Each row is a point. To make a cloud, some directions were put in groups of two or more. Within a group, all points are equally far from the middle, so they leave a hole (a ring in 2 directions, a hollow ball in 3). The other directions are filled evenly. Then the cloud was stretched, turned, moved and blurred a little. Count the holes, and give their numbers of directions, smallest first.

Cloud (14 x 2):
[[  9 -20]
 [ 23  39]
 [ 20 -14]
 [-43  25]
 [-40  31]
 [ 32  27]
 [-39  33]
 [ 27  35]
 [ 25  38]
 [-11  50]
 [ 32   2]
 [ 26  36]
 [-44   8]
 [-43   3]]
Holes: 1 (2)

Cloud (19 x 3):
[[ 10  -2 -24]
 [ -9  18 -27]
 [ 13 -28  64]
 [ 27  26  25]
 [  7 -44 -22]
 [ 32 -32 -36]
 [ 22 -39 -24]
 [-41 -63  10]
 [ 24  35  22]
 [ 39   6  25]
 [-19 -58 -14]
 [-19 -64  10]
 [ -9 -33   6]
 [ 52  23  20]
 [ 10  22   8]
 [ 18  32 -19]
 [ 27 -28  42]
 [ 63  -7  -9]
 [-19  10 -42]]
Holes: 0

Cloud (31 x 4):
[[-30  24  20 -30]
 [ 31  20 -43 -15]
 [-32  17  16  43]
 [-51   9  -2  47]
 [-20 -40 -41  30]
 [ 29 -14   1 -32]
 [ 24   6 -14  57]
 [-54  10 -16   4]
 [-55  -4 -17 -26]
 [-26  15  39 -22]
 [-18  25  23  -1]
 [-45  25 -10 -17]
 [-48 -47  10 -15]
 [  4  15  27  21]
 [-58  -5 -46  32]
 [ 19 -14 -46  -3]
 [-58 -11  -6   9]
 [-34   1  47  44]
 [-47  32 -35 -38]
 [-55  11 -52 -24]
 [-32   7  43   9]
 [-56  14 -46 -12]
 [-23 -47 -13 -17]
 [ -5  50 -22 -20]
 [-56 -32  20 -24]
 [ 30   2 -31 -46]
 [ 10  41  -9 -23]
 [ 26 -20  -2  18]
 [ 26 -36  36  28]
 [-28   8  38  35]
 [ -1 -27 -48  -7]]
Holes: 1 (2)

Cloud (53 x 6):
[[ 18  48  33  21  -2 -10]
 [ 40  40  20 -31 -28 -12]
 [ 15  46  13  36 -13 -21]
 [-19   5  13  26  20  19]
 [ 21   9  44   2 -11 -40]
 [-62  22  -5 -40   6 -51]
 [ 24   6  47 -11  12  -7]
 [-66  21 -13 -39  34 -26]
 [-25  -1  34 -26  -6  26]
 [-12  37 -37 -57   4  28]
 [-51  48  14 -19  20  22]
 [ 20  57  11  12 -30  -5]
 [-34  -8  31 -10 -31   6]
 [-12  47 -28 -55   6  31]
 [-16   6 -19   7 -27  31]
 [ 46  41  12 -43 -14 -10]
 [  0  -8  47  -7  23 -29]
 [ -2  34   6 -58  -5 -60]
 [ 12 -22  22 -33  17 -45]
 [ 30  19  38  14 -10 -12]
 [  0  31   0   3  66  -9]
 [ -9   2   7 -13 -16  40]
 [ -5  31   0  -6 -58 -37]
 [ 32   3  -6  20 -29 -48]
 [ 34  67   3 -37   4  12]
 [-34  40 -61 -22  -4 -25]
 [ 18  65  -7 -31 -21  18]
 [-30  43  11 -22  11 -70]
 [-52  -3 -29  19  18 -19]
 [ 25  26 -24 -41  -1 -65]
 [ -8  11  -2 -24  70  -6]
 [ 10  51  27 -61  14 -21]
 [  6  44 -48 -39 -31 -15]
 [-10  44  48 -17 -21 -31]
 [ 44  58 -29 -34  29  -2]
 [-18  69 -48  -3   4 -16]
 [  7  50   5 -61  34 -42]
 [-22  13 -16   5 -40  21]
 [ -1  -3 -43 -24 -24  20]
 [-56  40  33 -23   2 -35]
 [ -7  46  35 -42  23 -47]
 [-15  37   6  16 -35 -62]
 [-46  -5 -49 -29  20 -30]
 [ 18  52  41   3  -9  -9]
 [ 16 -20  23 -32  -2  16]
 [ 24  17 -38  -2  -2 -66]
 [ 14 -17  44 -15   5 -25]
 [-11   0 -27 -44  58  -3]
 [-17 -20  22  14  13 -51]
 [ 36  -7 -35   3 -13 -47]
 [-57  11  28 -26 -23 -39]
 [-16  43  18  18 -37 -47]
 [-18 -35  21  -4 -28 -20]]
Holes: 2 (2, 4)

Cloud (73 x 8):
[[-26  56 -34  29  30 -15  -7  -5]
 [-21  21   2  14   4   4 -20  19]
 [-46 -54  24  14  -9 -27 -16   1]
 [-60 -22 -48  14  22   8   0 -32]
 [-35  29  23  44   5 -20  49  36]
 [  9 -63 -38  16  -1 -17  -5 -43]
 [-26  11 -34 -19  -3 -61   3  -4]
 [-36 -37 -21  -3 -30  24 -26 -69]
 [-52   8 -38 -21 -28  -3  -2 -17]
 [-39 -20  23  17  78  -5  -1 -22]
 [  7 -33  40   8  -6  19 -25  -3]
 [-26 -28 -58 -55  11   6 -81   2]
 [ 38 -18  -2 -11  42 -49 -17 -10]
 [  5 -24  -9  35  22 -27 -41  32]
 [-44 -28 -38  24  -5  38   6   8]
 [ 39 -15   1  43  60  29 -21 -21]
 [ 19  12 -12  34 -24 -63  33 -26]
 [-28 -26 -26   1  32 -25 -24  -2]
 [ -9   9  43   5  35  -2   9 -17]
 [-19  28 -41 -23  48  42  -8 -20]
 [ 17 -69  18  13  45 -32  29  34]
 [  0   0  12 -35   2 -83  -6 -25]
 [  5  -8  34   3  39   7 -48 -43]
 [-57  43  -1  10 -34 -18 -42   4]
 [-23 -20 -22  49 -28 -51 -64 -52]
 [  3  -1 -38 -45  44  23  34  34]
 [-59 -59  25   2   3 -30  -9  30]
 [-24   4  -2  43  15 -38 -42  34]
 [  3 -36  -9  -9  36  16  14   8]
 [-20 -31 -25 -56  67 -25  33 -20]
 [-36  26 -21 -20  21  21 -32 -73]
 [  3  16 -14   7 -56 -19 -14 -41]
 [ 26  11 -26 -29   7 -18 -11 -27]
 [-27  16 -12 -27  48  -9  32  31]
 [-56 -24   8 -40  30 -30   8 -26]
 [-13  18 -40 -21 -20 -46  15  31]
 [-10   5  48 -14  73   2 -27 -34]
 [ 36 -10 -22 -37  -9  17 -25 -53]
 [-39  27 -20 -31 -37 -32  15 -28]
 [-40  -6   9 -21 -24 -41   9  55]
 [ -8   4 -39  37 -23 -66 -26  -8]
 [ 22  12 -10 -30 -17  -5 -20  16]
 [-41 -11   0 -32  23 -44   3 -28]
 [ 33   9  -1  19  40  24 -28  51]
 [-14 -40 -10  38  33 -71  12 -39]
 [-27  -1  38  -1  48 -20 -30   4]
 [-23 -40  -2  34 -22  23  -9 -21]
 [ 13  22  51 -31  36  24  17 -32]
 [ -8  -9  43   2  -5  -3 -35 -31]
 [ 18  19   9 -18 -29  28 -49 -45]
 [ 29 -26   9  23 -12   0  -6 -19]
 [-19 -29 -53 -66  -1  15 -16  12]
 [-48 -34 -14 -47 -21 -14   1 -20]
 [ 13  25 -12 -16  29  44 -37 -51]
 [ -1 -26 -39  -5  14 -24  -6 -48]
 [ 15 -10 -60  22 -12 -59 -31 -11]
 [-33 -43 -20  28 -31 -27 -39 -27]
 [-28  -3 -22 -27  20 -37 -41 -27]
 [ 24  17  13  19  26 -25 -13  44]
 [  7  47  46  50   9   0 -36 -26]
 [ 25 -53 -24  19  62 -12  33  24]
 [-10  41 -38 -17 -27  29 -49 -17]
 [-54 -12 -63  26  11  -4 -24  -7]
 [-12  24 -18   0  -6  37 -45 -44]
 [ 14 -31 -21 -21 -12  33 -49 -39]
 [ 11 -55   3  33  13 -25 -67 -19]
 [-12  43 -64  18  47   5 -30  19]
 [-20 -50  16  43  23  -5 -34 -12]
 [-34 -53  40 -13  12 -25 -29  -1]
 [ -2  -6  34  26 -13 -43  11   1]
 [-45  13  30  -4 -31  26 -13  20]
 [-75 -10 -18 -25  -9 -61  -9 -17]
 [  2 -51  53 -38  14 -40 -72 -25]]
Holes: 0

Cloud (97 x 9):
[[ 40 -17  33 -11  -3 -29 -53   6  -2]
 [ -9 -30  40  -8 -12 -22  18 -44 -54]
 [ 15   2 -39 -67 -38  -1 -45  -8  12]
 [ 22 -27  11 -43   1  29 -56  42  21]
 [-20 -28  -3  -5  50 -26  28 -18 -32]
 [-26 -28  -4 -14  19   5 -76  34   7]
 [ 19 -67 -16  -3  -9   6  -9 -30 -53]
 [ 48 -46  25 -14  19  21  14 -27  11]
 [ 22  14  34 -59 -14  11   0 -45  11]
 [-20  32  44 -22   0  29 -24   8  11]
 [-17 -18  34   1  -8  -3  40  -4 -24]
 [-44  17 -11  20  -4 -17 -25 -64  -7]
 [ 17 -12   6   3  -8 -68 -37  15   7]
 [-14  27  34   8  20 -50  -1  -2 -42]
 [-12 -38  18 -36 -29  16 -57 -31  -3]
 [ 56   5   7  -6  -6  26 -14 -56  14]
 [-37  -7 -51  -3  59 -23 -24 -22   0]
 [ -7 -73  10 -17 -24  19 -31 -13  30]
 [-13  -2 -76  11  -1  16   6 -26 -26]
 [ 14 -28  28 -43 -52  -7 -16  -6 -14]
 [-60  46   4 -29  -6  23  -1   1 -15]
 [-34  64 -15 -17  49  -3 -34   8 -42]
 [-15 -53  34 -59  -9  15   6   4  31]
 [ -3 -36 -63   2 -35  -8  -6 -34  12]
 [-41  32 -19 -23 -11 -30 -46 -20  27]
 [ -9  24 -40   6  16  25 -61 -68 -38]
 [-10  23  28  -7  61  -8  10 -21   6]
 [-34 -10   4 -16 -39  20  31   8  26]
 [-43  23   1 -18 -12   3  33 -21  27]
 [ 43 -30 -40 -32  -2 -42  -3 -35 -10]
 [  3 -63   6  28  14  14 -21   6  27]
 [-15 -32   2 -66  33  26 -41  31  10]
 [-42  -7  28 -19  -3   8 -56 -14  29]
 [-23 -56  -6  -8  25  27 -58  -8  20]
 [-35   4  22 -19  -2 -54 -21 -47 -18]
 [-11 -39 -24 -49  -9  54 -48  25  32]
 [ 64 -23   2  17 -22  19 -20 -11  38]
 [ 21  36   9 -19  31 -22 -18  32 -26]
 [ 27 -14  15   3  -5 -18  42 -35 -10]
 [-13 -43 -30 -41  49   6 -54 -42  11]
 [-34 -28  30 -19  10  35 -53 -16 -31]
 [ 11  19  20  20   8   7  36 -27  10]
 [ 27   6 -31 -50   1  52 -40 -55 -18]
 [ 58 -20 -33   4   9  22 -60 -22  41]
 [-23 -15 -46 -13  61  43 -18  18 -30]
 [ -7  44 -30 -18 -33  47 -36 -53 -35]
 [-32  24 -63 -41  22  37  -8 -54 -44]
 [  2  10  23 -31 -45 -23 -34 -46   6]
 [-24 -20 -29 -47  46  11  11  30   9]
 [ 31  14   2 -56 -47 -13 -26 -33  34]
 [  1  -6  25 -10  42  21 -51  46  14]
 [-34 -40   5 -25   7 -57 -15 -30 -20]
 [ 24   2 -34 -49  29  -5 -68  13 -30]
 [-32  -1 -13 -24  -7 -65 -24 -41 -10]
 [ 11 -21 -35 -21  25 -37 -10  48  19]
 [-12  37 -50  -8  56  23 -52 -13 -14]
 [-49  43   3 -15  30  16  -2 -56 -30]
 [  0 -20 -51 -22  12  -1  30 -49 -51]
 [ 25  19 -25  35  16  18 -26 -53 -29]
 [ -8  31   1  -6   1 -15  35 -52  11]
 [  4 -50 -29 -40 -14  21  28 -47 -22]
 [ 49 -28  12 -55  -8   3  -2  36  34]
 [  4 -24  39 -16  22  26 -37  40   1]
 [-16  -8  14 -36  21 -58  16  -4   2]
 [ 24   1  33 -53  40 -14  -8 -43  28]
 [ 28  14  -2 -56 -32  18   9 -51 -52]
 [ -6  16 -27 -20  58  35 -27 -47  19]
 [ 13  49 -20  -7 -25  28   3 -33  29]
 [-20 -12  27  12 -17  44   8   3  36]
 [ -7 -29 -18 -50  59  41 -44  -6 -17]
 [ 41 -16   4 -19  -1 -51   2 -58 -19]
 [ 75 -26 -30 -29 -23  -4  -6 -21  32]
 [ 14 -28 -23  38  28 -28 -39 -51   3]
 [ -2 -14 -29  -7  17  52   9 -68 -19]
 [-47 -26 -45   6  27  -8 -45  23  11]
 [ -3  11 -13 -37  68 -16 -57  13  -3]
 [-43  42   1 -25  14  -4 -14  47 -38]
 [ 36 -12 -27 -60  28  13 -68 -18  27]
 [ -6  24 -46 -54  19  24  17   3   1]
 [-32  39 -17 -28  -7 -42 -20  17 -24]
 [ -1  40 -31 -47  28  55 -28 -33 -16]
 [-12  28 -36 -70   9   2   3   2  -5]
 [ -9  10 -31 -77  15  44   0 -13  19]
 [ -5  15 -15 -17   6  77 -43  22 -27]
 [ -9 -42   9  11  39  13 -20 -60 -40]
 [ -1  22  50 -12 -22  16 -27  -5  14]
 [-16 -54  32 -46   8  29   9  15  29]
 [  4  -4  -2 -39   0   6 -11  68  11]
 [ 26  -7  22   2 -43  23 -11  14 -19]
 [-35 -22 -69 -21 -15  -1  -6 -53 -43]
 [-24 -24   4 -77 -24   9 -14 -49 -52]
 [-18 -28   2 -40  -2 -12 -34 -83   0]
 [ 16 -24 -16  49  28 -19 -12  21  39]
 [-34  18 -28 -27  57  45   0 -21  -7]
 [-53  33 -13 -20  49  11 -46 -44 -29]
 [-13  -6  34  29  19 -32  18   6  33]
 [  6  47  35 -18 -15  26 -13 -24 -26]]
Holes: 1 (8)

Cloud (97 x 9):
[[  1 -43   7 -54 -17  11  37   9  -8]
 [-23  12 -27  45  31  53   5 -21 -13]
 [-28   5 -22  49  72 -17 -31 -14 -12]
 [-17  -3 -57  17  52 -15 -45 -36 -34]
 [-65 -17   3  12 -24  -9  48   9 -16]
 [ 10 -45   3  23  78 -55  38  -1   5]
 [  6 -21   3 -33  49  27  11  31 -48]
 [ 13 -50 -11  33 -48   9  -8  -2  55]
 [-41  -5 -11  40  23 -26 -40 -36  -4]
 [-21   3  -1  -1  82  16  50  13  -4]
 [ -5  27  41  25  27 -11  33  42 -25]
 [ 16  -1   2   2 -13  66 -12   7  49]
 [-20 -37 -21  38 -41  38   5 -30 -17]
 [-16 -49  16  66  -4  21   7  -8 -15]
 [  7   5 -40  37  34  40  -7  52 -36]
 [ 16 -21 -42   1 -18   1  74 -11  32]
 [ 30 -49  15   4  46  23 -13   5 -41]
 [ -8 -20  23  32   4  26  58 -40   6]
 [-45  -6 -25  -2  22  -8 -22 -41   1]
 [ 56  11 -28  33  30 -61  42  25  28]
 [ -8 -45  39  39  30 -10  53   6  19]
 [ -2 -73 -46  50  61  16  11  -3  -8]
 [ 25  -8 -44  42  64  -8  26 -42  29]
 [-22  44   8  -3   2  39  23   2 -29]
 [ 38   7 -11  83  44 -28 -23 -33  28]
 [  7 -18   0  -6  13  51 -14  69 -41]
 [ 34  31  11  37  60 -62  15 -14   5]
 [-66  36   6  12  36  -6  24 -13 -25]
 [-48 -12  40   5  34  -5  -6  41 -13]
 [ 26  54 -25  30  47   6  21 -18 -15]
 [-25   3 -46  31   6  -3  64  18   4]
 [-47  14  -3 -20 -11  23 -28   8 -36]
 [ 32  14  -3 -27 -54  32  17 -13  -7]
 [ 13 -42 -42   8 -26  37  -5  62 -42]
 [ 59  10 -19 -19  37 -42  11 -47 -36]
 [ 13 -12   8  54  25  16  51 -20  46]
 [ -9  19 -42  -6  34  18 -36  24 -69]
 [ 41  27 -11   5  44  -7  20  36 -30]
 [ 15 -43  23  -8  21  -9 -16 -52 -51]
 [-18 -37  13   9  -1 -47 -18  -6 -13]
 [-39   5   5  37  21  42  12  26   0]
 [ 41  11  44  40  26  26  35 -44   9]
 [ 12 -40 -43  32 -24  12  30 -14 -39]
 [-46 -18  27  12 -28  -5  -9  14 -32]
 [ 17  45 -35 -16   4  39  -2 -48   2]
 [ -9 -42  17 -46 -19   6  44  -9 -59]
 [ 22 -33  32  31  -8 -15 -28 -65  23]
 [ 30  23  19  54   3  11  27   8  16]
 [-25   2 -69  29   3 -13 -34  13 -19]
 [ 25  16 -37 -16  42   9 -50 -21 -19]
 [ 69 -15 -17  -8   7  15  54 -28  -4]
 [-24  34  49 -16  25  23  32   1 -28]
 [ 28  27 -16   2  54  32 -12 -47  30]
 [ 17  -9  27  21  29 -51 -12  39  -2]
 [-17 -11 -34  20 -32  17  -3  63 -31]
 [ 53 -35 -10  -8  -1  13  11  54 -22]
 [ 40  11   1  35  -4 -26  46  40   4]
 [ 11 -23  23  12 -37 -35  41 -49  -9]
 [ 12  23  37   9   1  20   2  32 -39]
 [-54  -9  -4  14  32 -14 -58   5 -31]
 [ 19   1   6 -30  11 -12  30  32 -92]
 [ 20  19 -21 -21  20  48   8 -53   5]
 [-22  14  18  -5  25   0 -29  22  26]
 [-17 -46 -25  42  -2  40  16 -26  27]
 [ 20  39  35  44  38  18 -41 -43  12]
 [ -7  -7  -7 -62  10 -12   1  21  -8]
 [  6  31  14 -12  -5  49  37 -17  15]
 [-46 -36  25  40   2  -7 -13 -49 -37]
 [ 26 -20  13 -46  19  -6  -8 -38  -3]
 [ 37 -38 -29   1  46 -28  60 -41  10]
 [-23  16 -31  52  37 -48  49   4 -37]
 [  5  31   8   4 -55   0  44 -39  19]
 [ 24 -20  18  26  -1 -38  46  51 -21]
 [-13  -2   7  28 -42  10  20  11   6]
 [-21  33  -2 -11 -23   0 -14 -41  19]
 [ 20  73  24   8  26  -6  36   2   4]
 [ -2  10  20  -6  12 -28 -43  11  11]
 [  1 -49  26  35  19  -2  43 -45 -18]
 [ -5 -42  -9   4 -37  33 -17 -40  34]
 [-29  -7   2  48   7  37  35  40 -24]
 [ 32 -49 -29  33  -3 -35 -27 -44 -26]
 [ 26 -38  27  -8  38 -47  19  -8 -33]
 [ 37 -22 -27  40  32 -41  59  19 -17]
 [-47 -32   2   3  11  23 -48   1  14]
 [-18  20   7  31 -10 -35  15  25   0]
 [ 55   1  -7 -40  40   5   5  38  20]
 [  2 -72 -19 -18  51  24 -17  30 -40]
 [  0  28 -39  56  55 -14  11 -15 -11]
 [ -8  28 -19  16  -9 -32 -16  19 -48]
 [-10  38 -49  10   8   1  28 -41  14]
 [-41  34  19   8  50   9  14  28 -32]
 [ 23  38  18  42  47 -67  11 -56 -11]
 [ -3 -17  27  36  22  42  -5   4  49]
 [-17  -4  -2 -24 -15  25   5  21  62]
 [ 54  43 -28  -3  16 -31  22 -14 -43]
 [ -4  -5  37  10  81  -9  24  -6 -22]
 [ 50 -11 -35  21  10 -25  63 -46 -15]]
Holes: 1 (6)
